Rows are points. The points of each table are mixes of a few directions, plus a little noise. How many directions does each table use, and how many do they share? Where both have some left over, give the other angles between the two spaces (their principal angles), to ten degrees, smallest first.

First (5 x 2):
[[-16  54]
 [-11  35]
 [ 27 -89]
 [  1  -4]
 [ -1   4]]
Second, 5 rows:
[[-38  36]
 [ -9   9]
 [ 13 -12]
 [-31  29]
 [ 67 -63]]
Directions: first 1, second 1, shared 0; angles 30

First (7 x 3):
[[-30  36  16]
 [ -5   6   2]
 [ 42 -52 -22]
 [-69  86  38]
 [ 27 -33 -15]
 [ -6   8   4]
 [ 41 -51 -22]]
Second, 7 rows:
[[-36  45  19]
 [ 41 -51 -22]
 [-16  20   9]
 [-21  26  11]
 [-21  26  11]
 [-20  25  11]
 [ 74 -90 -39]]
Directions: first 1, second 1, shared 1

First:
[[ 17  52  45  31  10 -58]
 [ 82   2 -13  48 -56 -53]
 [ 14 -16 -34 -64  63  22]
 [-51 -21   3  13 -34  38]
 [-15  18  30  35 -25 -17]
 [ 10  -5 -16 -28  30   7]
 [-58 -32 -16 -33  10  62]]
Second:
[[-21  64  67 -38  31 -21]
 [-51  27  34   9  36  -3]
 [-59 -25 -12  -9  20  46]
 [ 63 -10 -16 -21 -54  -6]
 [ 46  14  17  23 -72 -30]
 [ 11 -21 -44 -26  77   8]
 [ 79 -12 -35 -21  -8 -20]
 [-50   9  29  57 -19  -5]
 [-19 -47 -41  26 -11  31]]
Directions: first 3, second 4, shared 3

First (7 x 9):
[[ -8  18  19 -10  40   4  -2 -11   6]
 [-16   0   5 -21  22  -9   6 -13  -2]
 [ 14 -43 -46  20 -95 -13   7  24 -17]
 [  3  22  20   4  33  12  -8  -3   9]
 [  7  21  18  11  25  15 -10   1  10]
 [-12  18  21 -16  48   2   0 -15   6]
 [ 10 -35 -37  14 -74 -11   6  18 -14]]
Second (9 x 9):
[[-11   5  26  33   4  39  15 -30   5]
 [-27 -22 -27  -8  -7   0  62  28 -15]
 [  4 -13 -23 -35 -10 -40 -16   8  -7]
 [ 16  15   8   6   9   3 -21   6   8]
 [ -3   6  10  19   6  23  14   1   3]
 [-22 -10  37  21 -16  23 -13 -92   2]
 [-20 -17 -22  -7  -5   0  49  25 -12]
 [ 47  26  -8 -21  15 -34 -64  38  11]
 [ 18  10  -3  -8   6 -13 -24  15   4]]
Directions: first 2, second 3, shared 1; angles 80

First, 11 rows:
[[-31  10  25 -16 -10  -3  19  25  -7 -16   3]
 [ -9   2   7  -6  -3   1   9   5   2  -8  -1]
 [-44  30  36   1 -10 -40 -49  82 -95  62  35]
 [  2  -4  -2  -4   0   7  14 -10  18 -16  -7]
 [ 13 -10 -11  -1   3  13  16 -25  30 -20 -11]
 [ 16  -8 -12   3   4   9   7 -22  21 -10  -8]
 [ -8   7   6   2  -2 -11 -17  19 -25  19   9]
 [ 25 -11 -20   9   7   8  -2 -29  20  -1  -8]
 [ 44 -15 -35  20  14   9 -17 -41  20  12  -8]
 [ 28 -17 -23   2   7  22  23 -46  51 -30 -19]
 [-36  16  29 -11 -10 -15  -3  43 -35   8  13]]
Second:
[[ 24 -37  -6  27 -16  -4 -29  16 -11  -2 -32]
 [ -9 -31  16   2 -35   1 -11  23  13 -16 -11]
 [ -4  35  18  13  29  29  72 -17  41   4  25]
 [ -3  75  14 -27  34   0  45 -45  47  17  10]
 [ 17   1  -9   4  14 -21 -32   5 -43  -9 -30]
 [  3  -2 -33 -21   3 -14  12  -2 -23  15 -29]
 [ 16 -20 -25   5  -8  -7 -37  -6 -13  22   0]
 [-21 -26  10   8 -17  14  -5  21  -6 -16  33]
 [-22   5  14 -10  -4   2 -14   4  -5 -15  34]]
Directions: first 2, second 6, shared 1; angles 50

First (10 x 14):
[[ 35   5   9   8 -33  29  47  42  80  24 -29  -6 -50  -8]
 [-29  -5  -8  -7  29 -25 -40 -37 -69 -21  25   4  44   7]
 [-42  -7 -10  -9  40 -35 -56 -51 -95 -29  35   6  60   9]
 [-18  -3  -4  -4  17 -15 -23 -22 -40 -12  15   3  26   4]
 [-24  -4  -6  -6  23 -20 -32 -30 -54 -16  20   4  34   6]
 [ -6  -1  -1  -2   5  -5  -8  -7 -13  -4   5   1   8   2]
 [ 29   4   8   7 -28  25  39  36  66  20 -25  -4 -42  -7]
 [  6   1   2   2  -6   6   9   8  15   4  -5   0  -9  -2]
 [ 31   5   8   8 -30  26  42  38  71  21 -27  -5 -45  -7]
 [ 17   3   5   4 -17  15  24  22  41  13 -15  -3 -26  -4]]
Second (10 x 14):
[[ -2  -5  -3  -2   4   3  -2  -6  -6  -1  -1   3   4   7]
 [ 11 -50 -21 -17  15  56  15 -28   5  12 -31  28   7  66]
 [-26  20   4   3  13 -43 -34 -12 -49 -20  31 -10  26 -25]
 [ 34 -39 -12  -9 -10  69  45   5  59  27 -47  21 -29  52]
 [-21  35  12   9   1 -53 -28   6 -33 -18  34 -19  13 -45]
 [  2  41  19  16 -23 -34   4  36  23  -2  15 -23 -23 -54]
 [  1  17   8   7 -10 -15   2  16   9  -1   7 -10 -10 -23]
 [ 34  -5   4   5 -27  38  46  33  74  24 -33   1 -45   6]
 [-30  19   3   2  17 -47 -40 -17 -58 -23  35  -9  32 -25]
 [ -5 -32 -16 -13  21  24  -7 -32 -24  -1  -9  19  22  43]]
Directions: first 1, second 2, shared 1

First:
[[ -2   6 -46   2 -38   5   6 -26  36  10  13 -17 -22   2  72  29 -48 -12
   43  -6]
 [  0   0   1  -1   0   0   0   0  -1  -1   0   1   1   0   0   0   0   0
    0   0]
 [  8   4  41 -29   8  12  -7  13 -22 -54 -12  25  34 -42 -16  -9  11  22
  -24  -8]
 [ -6  -7 -13  28  14 -14   5   2   1  47   4 -15 -21  39 -25  -8  15 -15
    0  11]
 [  1  -3  26  -3  20  -2  -4  15 -20  -9  -8  10  14  -4 -38 -16  25   8
  -24   3]
 [ -4   3 -41   8 -28   1   6 -21  31  18  12 -17 -22  10  53  22 -36 -13
   36  -3]
 [  6   1  46 -24  19   7  -8  19 -29 -46 -14  25  33 -34 -36 -17  24  21
  -33  -4]
 [  4  -3  49 -11  33  -1  -8  25 -36 -25 -15  21  28 -15 -63 -27  42  17
  -42   2]
 [ -5  -7  -8  25  15 -13   3   4  -2  42   2 -12 -17  35 -28 -10  19 -12
   -4  11]
 [ -3   5 -54   6 -43   5   8 -30  42  17  16 -21 -27   7  80  34 -54 -16
   50  -6]]
Second (10 x 20):
[[ 21  -6  17  -3 -22  41  21   8 -22  -6   6  10 -17  -2  16 -19  39 -27
  -16 -16]
 [  3  -5   4   2 -13  32  13   1   6   3  12   9 -30  31  10   8  -1   0
   -5 -14]
 [  4   6  27 -13   6  28   2  17 -15 -21 -18  20  14  -9 -17  -1  12  11
  -28 -15]
 [  3 -18  15   7  -3 -11   0  12  -1  24  14  -2 -34  18 -18 -22  48 -20
  -16  -5]
 [-15  19 -29  10  34 -37 -14 -15   0   1 -21 -17  54 -16 -17  14 -50  23
   24  33]
 [ 23 -20  -5 -34 -45 -23   1 -59   1 -95  79  -4   5 -60  87  -5 -40   9
   68  27]
 [  0  -7   8   9   3  13   7   8  -2  17   5   4 -23  31 -16  -5  18  -4
  -14  -6]
 [ -8 -10  25  -5   0   7  -7  25  14  15  -5  15 -33  25 -25   0  30   4
  -33 -26]
 [-13  17 -41  23  29 -36  -6 -17   0  25 -19 -26  40  -2 -12  10 -43   7
   29  35]
 [-18  23 -22   4  11 -15 -17  19  20  36 -54 -10  24 -16  -8  19 -14  -3
   -9 -13]]
Directions: first 2, second 6, shared 2

First, 11 rows:
[[-11  -7  -1   9  -8  -3 -16  -1 -21 -23 -13  -1   8  -1  12  -6  12  49
   12  -9   3   9  13  17]
 [ 15   1  -1 -10  11 -36  -5  14   2   0  13   7   4   7 -12  11   1  -5
    0  13   5 -18  -5 -26]
 [-10  11   4   3  -9  -1  -5  -4   6  13   2 -10   7  -7  -1   0  -5 -20
  -13   6   3   6  13   6]
 [ -8   8   4   4  -5  95  49 -31  37  43  -6 -10 -30 -13   4 -15 -25 -84
  -19 -16 -20  22 -19  25]
 [  6  -7  -2  -2   8  94  55 -25  30  27  -7   2 -39  -3   4 -14 -19 -60
   -2 -23 -23  12 -36  15]
 [  6  -6  -2  -2   5   4   5   1  -1  -5  -1   5  -5   3   0   0   1   6
    6  -3  -3  -3  -8  -3]
 [  8  11   2  -9   4 -67 -24  19  -2   2  18   1  20   4 -15  16   3  -2
   -8  25  14 -19  12 -29]
 [  8  -9  -4  -3   6 -46 -22  17 -22 -28   1   9  12   9  -1   7  15  52
   16   5   8 -13   4 -14]
 [-14   8   4   7 -12   3  -8  -6  -1   6  -3 -10   8  -8   4  -3  -1  -4
   -9   1   3  11  16  14]
 [  9 -20  -7  -1   9  -8  -5   8 -21 -34  -8  14  -3  10   7  -1  15  59
   26 -11  -1  -6 -10  -2]
 [ -8  10   3   3  -9 -36 -23   7  -7  -1   4  -7  19  -3  -2   5   4   9
   -8  12  10   0  22  -2]]
Second, 10 rows:
[[  0  14   2   2   1 -17 -21  11  -1  12  -4   2  15  -8 -11   0 -25 -16
  -13   4  -2  -4  26 -14]
 [-19   4  -4  25 -13  27 -10 -16 -14 -16 -20 -14   5  -6  16 -13  -1  28
    4 -21  -3  35  17  32]
 [ 18   4  -7   8   7 -18  -6   5 -11 -19   2   2   4   9  -4   5  -7  23
    6  -4   1   2  -5 -15]
 [ 28  14   2   6  -3  19  17  -1   2   1   1   3  -6   2  -7   1 -33  -8
  -12  -6  -7  -1  -8 -12]
 [-13 -16  23 -35 -22   3  21   6  10  18  13  10  -5  -7   7   2  30   0
   -6  27   9 -40  -5  15]
 [  8  14 -11  22  -8 -20  19 -27   3 -23  28 -34  -4  19   8  16  38  10
   -1   7  21  37 -35  11]
 [ 16  19   5   6 -12 -12   3   0  -1  -1  10  -7   7   1  -5   7 -15   0
  -16   8   6   1   2  -7]
 [ 19  -3  22 -20 -26  -1  19  11  -8  -6   9  15   1  -1   2   4   0  36
   -8  16   6 -37  -3   1]
 [-81 -67 -29 -29  77  15 -44  13  25  40 -39  25 -18 -13   3 -26  44 -70
   55 -23 -27  -2  11   2]
 [ 25  18  -3  14   0   3   3  -1  -3  -6   0  -2   2   3  -8   3 -31  -1
   -9  -8  -4   9  -1 -14]]
Directions: first 3, second 6, shared 3

First (11 x 32):
[[ 38 -11  27 -12 -15 -16 -15 -17  -8  16  24  10  14  -7  19   3  28  17
  -24  17  -9 -11   0   9  15  10  13  12  18   6  -8  26]
 [ 40  -7  26 -11 -23 -22 -25 -17 -14  -3  38  16  30 -10  12   9  33   3
  -20  22  -9 -20   5 -10  11  14  13  18  29  14  -7  33]
 [ -9  -7   1  13  -2 -11  -9   0 -10  18  14 -15  20  -8 -22 -18 -17 -24
   11  -7   5 -47  -5 -32   8 -23 -12  -9   7  14  12  20]
 [ -8   1  -6  -1  10  11  14   3   9  10 -21  -4 -20   6   8  -3  -7  14
   -1  -6   2  21  -3  23  -1   0   0  -5 -16 -12  -2 -16]
 [ -2   4  -7 -11  16  24  26   3  20   4 -39   5 -44  15  28   9   3  38
  -12  -2  -1  63  -1  56  -7  17  10  -2 -28 -28 -12 -35]
 [ 10   3   4  -6  -7  -3  -6  -2  -2 -17   8  11   6  -1   5  11  14   1
   -4   7  -4   8   4  -2  -3  12   6   9   9   2  -4   3]
 [ -2  -5   4   8  -5 -11 -10  -1  -9  10  16  -9  19  -7 -15 -11  -8 -18
    7  -2   3 -36  -2 -26   7 -15  -8  -4   9  13   8  17]
 [-28   1 -13  19   3  -5  -6   9  -9   1   8 -18  19  -6 -35 -17 -29 -38
   26 -15  10 -46  -3 -45  -2 -27 -19 -12   3  16  17   9]
 [ 18  -5  13  -5  -8  -8  -8  -8  -4   5  13   6   8  -4   8   2  13   7
  -11   9  -4  -6   1   2   7   5   6   6   9   3  -4  12]
 [-43  29 -41   4  10  23  11  27  10 -75 -21  11 -11  12 -21  25 -14 -27
   32 -11   7  43  11 -19 -40  14  -8   1  -7  -4   4 -40]
 [-13  -3  -8   0  21  19  26   3  17  31 -40 -13 -41  11  16 -11 -16  28
   -4 -13   3  32  -8  44   3  -5  -1 -13 -33 -23  -4 -28]]
Second:
[[ 11   0   4 -11 -12  -4   1   6   1 -18   4  17   1  -6   3  12   9   7
  -18  10 -16  16  -3  -4  -1  18  11  23   3   0  -8   8]
 [ 12   2   6  -8 -12  -6   0   7  -2 -20   4  19   3  -2   7  15  13   5
  -13  13 -13  18   0  -2  -4  18  11  21   4   2  -5   4]
 [  4  -4  -9 -17  -4   9  -2  -5  11  -7   4   0  -6 -13 -10  -1  -5  10
  -22  -5 -12   5  -4  -3   6  11   3  11   0  -9 -14  13]
 [-22 -10  24  49  10 -29  21  27 -25  63 -24 -18   5  18   6 -27 -27 -23
   37   1  13 -41 -15  -9   8 -48 -12 -19 -22  22  40  -9]
 [  6  20   5   9   5  -1 -12  -8 -10 -31   7  12  12  22  23  23  34 -10
   34  11  25  17  24  15 -24   7   1 -18  19   6   7 -29]
 [  8   2  -7 -18  -6   8  -6  -7   9 -20   8   7  -2  -8  -3   9   7   9
  -17   0  -9  14   3   1  -1  18   5  11   6  -7 -14   6]
 [-40 -27 -13  24  28   9  15  -3   8  95 -22 -62 -17 -11 -37 -66 -70  -9
   10 -43  13 -70 -26 -10  32 -64 -32 -42 -34  -6  16  13]
 [  4  10  -6  -6   4   9 -11 -14   3 -21   8   2   3   6   6  11  17   0
   11   0  13  11  15  10 -11   8  -1 -12  12  -4  -5 -12]
 [  7   3   6  -2  -7  -6   1   6  -4 -13   2  13   3   2   7  11  10   1
   -4  10  -7  11   1  -1  -4  11   7  13   3   4  -1   0]
 [ 10   4  -8 -20  -6  10  -8  -9   9 -27  10  10  -2  -8  -1  13  12  10
  -17   2  -8  19   5   3  -3  21   6  11   9  -8 -16   4]]
Directions: first 3, second 3, shared 1; angles 70, 80

First:
[[  5  10 -25  15   5  -7  21 -11 -23  22  -5  -2 -10  -1  -4   3 -21   3
  -15  -9 -12   0  -4  10  15   8  11  12  11   8   8  -3]
 [-13 -12  41 -22 -20   3 -26   5  26 -49   5   9  16   4  16  -5  25  -8
   26  18  34 -15  -2 -25 -28 -17  -8 -34 -14 -15 -10  -1]
 [-16 -20  60 -33 -21   8 -41  16  45 -63  11  10  24   5  16  -6  43 -10
   37  23  42 -12   2 -32 -39 -23 -19 -40 -22 -20 -16   1]
 [  6  12 -32  21   2 -10  25 -16 -30  23  -6  -1 -13   1  -3   2 -30   3
  -17  -9 -12  -4  -7  12  17  11  17  11  15   9  10  -4]
 [  3  13 -26  18  -5 -13  25 -19 -30  12  -6   2  -8   3   2   4 -29   2
  -12  -5  -4 -12 -10   7  13   6  19   2  15   6   9  -6]
 [ -3 -19  37 -26   9  20 -36  29  44 -15  10  -3  13  -3  -5  -5  41  -3
   16   9   4  17  14  -9 -18  -8 -29   0 -21 -10 -13   9]
 [  5  32 -58  41 -17 -33  58 -50 -72  20 -15   7 -19   7  10   8 -68   3
  -25 -11  -2 -34 -25  11  27  12  49  -6  36  16  22 -15]
 [ 17  24 -69  40  22 -12  50 -20 -54  69 -11 -10 -26  -4 -17   7 -52  10
  -40 -27 -44  11  -5  35  44  26  22  43  26  23  20  -4]
 [ -9 -11  33 -19 -12   5 -23   8  25 -33   6   6  13   2  10  -2  24  -5
   20  13  24  -7   3 -18 -21 -13 -10 -22 -11 -10  -9   1]
 [  5 -29  41 -35  40  39 -52  60  70  15  16 -17   9 -12 -27  -8  66   2
    8   0 -26  55  34   6 -10  -1 -54  35 -34  -9 -20  20]]
Second (10 x 32):
[[ 31  43  23 -23  20 -89  33  14 -47  -9 -24  -6  30  16   2  26 -27  -5
   -5  -9  -2  -3 -40  40 -20 -22  15 -72   5 -38  27   3]
 [ 21  -6  30  11   1 -18   6  23   4 -34   3   0  17  13 -21  48  32   8
  -41   3 -32  34  -8  30   7 -12  -1 -29  -9  -6  11 -35]
 [-44 -46 -12  37 -47  95 -31 -32  24 -12  12  16 -37  -5  13 -12  16  18
   12  27  19 -13  26 -35  14  34   9  37  -8  48 -26 -14]
 [-15 -22 -19  40 -45  31   6 -34   9 -39  16  21 -13   4   5  13  10   2
  -22  11   7 -17   6 -29  21   1  17  11  11  25  -6 -38]
 [  8 -14   7   1  13  16 -10  20  26   2  11  -4   3  -3 -18   9  28   1
  -17  -3 -24  28  13   6   8  -2 -18  20  -8   1  -5  -7]
 [-18  16  17 -21   2  -3 -11  -8 -39  27 -31  -7 -12   3  27 -21 -36  14
   52  13  35 -23 -17  13 -30  24  15 -34 -10  -1   0  37]
 [ -4  20 -26  -5  -7 -23  18 -25 -21  10  -5   4  -1  -3  17 -24 -37 -14
   19  -8  26 -38  -9 -19  -5  -7  14  -3  18  -7   5  14]
 [ 28  -8 -25  25  -1 -15  24   8  40 -36  36   9  21  -2 -32  26  38 -24
  -67 -22 -42  21  13 -16  35 -37 -15  34  20  -7   5 -46]
 [-12  19   2 -41  28  -1 -17   5 -19  59 -23 -16 -11 -11  19 -47 -36   2
   61  -3  27 -16  -1   4 -28  20  -6   2 -10 -10  -5  60]
 [  6  -2   2 -22  33  10 -16  27  23  34   4 -14   2 -12 -12 -16  13  -4
    8 -11 -16  22  16   6  -2   2 -28  30 -10  -7  -7  25]]
Directions: first 2, second 4, shared 1; angles 70

First (11 x 32):
[[ -5  16 -21   7 -18   0   0 -26  15   7   3 -26  13  31  14   7   9  12
   18   7  -4  -8   0   7  11  13  -5   1 -37 -21   3  -8]
 [ -7 -16  13   1  -3  -8  -6   9  -7   2   3   5   3  -9   3 -13  19   7
   -3  15 -12   1 -10   6  -5   3   1  11   9  14  11  12]
 [  4  -9  -2   9   0   7  16  -8   0 -11 -15   0  -5   0  17   0   0   9
  -11  -5  -3   1   8  -1 -16   4  -7 -17  17  -8  -5  -6]
 [-15  17  -4   0 -17  -1   5 -19  12   7  21 -18   8  15  -9   8 -10  15
   21  15   3   3  12   3  21  16  -8  -6 -34 -12   0  -6]
 [ -2  21  -2  -2  -4  19   7 -11  15  -4  -4   9  24  -3  12   9 -19   9
   20  10  14  11  16  -3  -1  -7 -10  -3  -8  -2  10 -17]
 [ 10 -15  -1   4   6   5  -5   8  -4  -8 -19  17  15 -14  21 -21  12   4
   -2   0  -4   1 -12   3 -25 -15  -1   8  21  11  17   2]
 [ 13 -15   6 -10  24 -13 -16  31 -21   3   3  14 -27 -19 -34  -8  -5 -31
  -23 -28   4  -6 -16  -8   1 -16  19   6  21  15 -13  16]
 [ -5 -20   2   7  -8   0   7  -6  -1  -7   1   8  16 -14  12 -29   2  27
    9  14  -5   8   0   7 -18   1 -12  -7   8   5  17   1]
 [ 15   1  -3  -9  19 -11 -20  23 -12   8  -1   2 -22   0 -24   7   3 -37
  -18 -27   3 -12 -18  -7  10 -13  21  15   5   6 -14  11]
 [-10  26 -16   4 -17  11  26 -36  19  -2  13 -25   2  23  -3  20 -32  20
   20   0  12   6  31  -4  17  19 -16 -32 -35 -33 -13 -22]
 [  1  -5  29 -10  18 -10 -15  35 -16   5  -6  13 -27 -10 -11  21  22 -35
  -33  -1  -9  -5 -12  -5   7  -4  19  23  32  23 -11  17]]
Second, 10 rows:
[[  6 -17 -36  29  13   7  10 -14 -11  21 -41  -3 -30  95 -12  26  23 -62
   34 -60 -30 -28 -45 -13 -75 -65  12 -53   1  17 -23   5]
 [  2  -5 -11   9   4   2   3  -4  -3   7 -13  -1 -10  30  -4   8   7 -20
   11 -19 -10  -9 -14  -4 -24 -21   4 -17   0   5  -7   2]
 [ -2   6  12 -10  -5  -3  -4   5   4  -7  14   1  10 -33   4  -9  -8  22
  -12  21  11  10  16   4  26  23  -4  19   0  -6   8  -2]
 [ -2   5  10  -8  -4  -2  -3   4   3  -6  12   1   9 -28   4  -8  -7  18
  -10  18   9   8  13   4  22  19  -4  16   0  -5   7  -2]
 [  0   0   0   0   0   0   0   0   0   0  -1   0   0   1   0   0   0  -1
    0  -1   0   0   0   0  -1  -1   0  -1   0   0   0   0]
 [ -2   4   8  -7  -3  -2  -2   3   3  -5  10   1   7 -22   3  -6  -5  14
   -8  14   7   7  11   3  18  15  -3  12   0  -4   5  -1]
 [  0   0  -1   1   0   0   0   0   0   1  -1   0  -1   2   0   1   1  -2
    1  -2  -1  -1  -1   0  -2  -2   0  -1   0   1  -1   0]
 [ -2   7  14 -11  -5  -3  -4   5   4  -8  16   1  12 -37   5 -10  -9  24
  -13  23  12  11  17   5  29  25  -5  21   0  -6   9  -2]
 [ -1   3   6  -5  -2  -1  -2   2   2  -3   6   1   5 -15   2  -4  -4  10
   -5   9   5   4   7   2  12  10  -2   8   0  -3   3  -1]
 [  1  -1  -2   2   1   1   1  -1  -1   1  -3   0  -2   6  -1   2   2  -4
    2  -4  -2  -2  -3  -1  -5  -4   1  -4   0   1  -2   0]]
Directions: first 6, second 1, shared 0; angles 50
